Each row is a point. To make a cloud, some directions were put in groups of two or more. Within a group, all points are equally far from the middle, so they leave a hole (a ring in 2 directions, a hollow ball in 3). The other directions are filled evenly. Then the cloud was stretched, turned, moved and blurred a little. Count the holes, and give their numbers of directions, smallest first.

Cloud (13 x 2):
[[-3.1 -2.1]
 [ 3.7  0.8]
 [-4.1  1.5]
 [ 0.1 -4.5]
 [-1.7 -0.6]
 [ 0.4 -0.9]
 [-4.9  1.6]
 [-8.0  0.7]
 [-7.0 -0.7]
 [-5.6 -2.4]
 [-4.9  2.3]
 [-2.5 -1.2]
 [-7.4  2.3]]
Holes: 0

Cloud (13 x 2):
[[-0.6 -2.8]
 [-5.3  1.2]
 [ 2.4 -0.2]
 [ 4.5  5.5]
 [ 2.5 -5.0]
 [-1.3 -1.6]
 [-5.4  1.9]
 [-4.7 -2.8]
 [-1.9 -4.3]
 [ 2.8  2.0]
 [ 3.5  0.6]
 [ 1.5 -6.3]
 [ 6.9  4.3]]
Holes: 0

Cloud (22 x 3):
[[-0.9  0.0 -6.8]
 [-4.8 -4.6 -1.5]
 [-3.7  6.0  2.3]
 [-3.6  4.1 -3.3]
 [-5.1  0.9 -4.9]
 [ 0.2 -3.6 -6.3]
 [ 0.0  1.6 -6.1]
 [ 2.2 -1.4  2.0]
 [-4.3  4.8  3.6]
 [-2.0  4.3  5.3]
 [-5.8 -3.7 -1.2]
 [ 1.8 -3.5 -5.1]
 [ 3.5 -1.2 -3.9]
 [ 0.7 -3.5  0.9]
 [ 3.8  1.3  1.9]
 [-6.2  0.8  2.4]
 [ 0.7  2.9 -5.0]
 [ 0.5  6.5  3.3]
 [-4.8  5.1  0.4]
 [-3.4  0.8  4.7]
 [ 0.0  3.0  5.3]
 [-1.1  0.0  4.6]]
Holes: 1 (3)

Cloud (29 x 4):
[[-2.9 -3.2  4.1  5.6]
 [ 2.3 -0.8 -1.4 -4.7]
 [ 1.9  3.2  5.8  5.3]
 [ 1.9 -4.9  1.0  2.3]
 [-2.3  3.6  0.5  5.4]
 [ 3.2 -1.4  5.1  5.2]
 [-0.6 -3.7 -1.6  1.7]
 [ 1.1  2.4  1.5  7.3]
 [-3.0 -1.8  0.0 -2.1]
 [ 5.6  1.2  3.9  0.7]
 [ 1.0 -4.0  6.7  3.5]
 [ 5.8 -3.1 -0.6  3.7]
 [ 0.8 -3.9 -2.8 -2.9]
 [ 0.0  1.2 -4.0  4.0]
 [ 3.6  3.2  0.0  6.4]
 [-6.3  0.7  3.4  6.6]
 [-0.8  0.0  0.7 -3.3]
 [ 2.3  1.5  7.4  2.0]
 [ 1.6 -1.6  7.0 -1.7]
 [ 2.4  1.4  5.9  6.1]
 [-6.5 -0.4  3.5  6.0]
 [ 0.3  2.3  0.8 -1.9]
 [-0.9  2.9  6.4  7.9]
 [ 1.5  4.1  5.0  3.8]
 [ 4.9  0.7  3.2  5.4]
 [-0.7  2.6 -2.2 -0.3]
 [ 0.9 -4.7  7.0  1.1]
 [ 4.4 -0.5  6.0  1.5]
 [ 3.1  0.4  2.4 -3.2]]
Holes: 1 (3)

Cloud (29 x 4):
[[-3.4 -1.4  7.0  1.3]
 [-6.3 -3.8  0.5 -3.1]
 [ 0.9  3.5 -1.1  8.6]
 [-1.9 -2.8  2.6 -3.2]
 [-7.2 -0.1 -0.7 -0.3]
 [ 2.0  0.6 -3.5 -3.7]
 [-2.1  2.8  3.4 -0.2]
 [ 2.8  4.4  0.6  1.9]
 [-5.5 -3.1 -2.6 -2.8]
 [ 4.0 -0.6 -4.8  1.3]
 [-1.9 -2.0  1.6  0.7]
 [ 2.7 -5.6  0.4  0.7]
 [-3.0  2.1  7.9  3.2]
 [ 2.7  1.0 -3.8  6.4]
 [-3.8 -0.8  3.3  5.5]
 [-5.8 -0.3  5.7  2.1]
 [-3.6 -7.9 -2.4  2.2]
 [ 0.6 -8.0 -2.5  0.8]
 [-2.8 -2.8  3.5 -5.3]
 [-1.7 -8.3 -3.4  1.0]
 [-3.0 -3.4  0.9 -2.3]
 [-5.5 -1.1  4.2 -3.7]
 [ 0.8  5.5  0.6  4.5]
 [-1.9 -5.8 -1.6  0.8]
 [-4.7 -3.7  1.3  5.6]
 [ 0.8 -2.4  0.5 -2.7]
 [-2.3 -0.9  4.1  0.0]
 [-3.4 -2.4  7.1  4.8]
 [-4.0 -3.3  5.8  1.6]]
Holes: 0
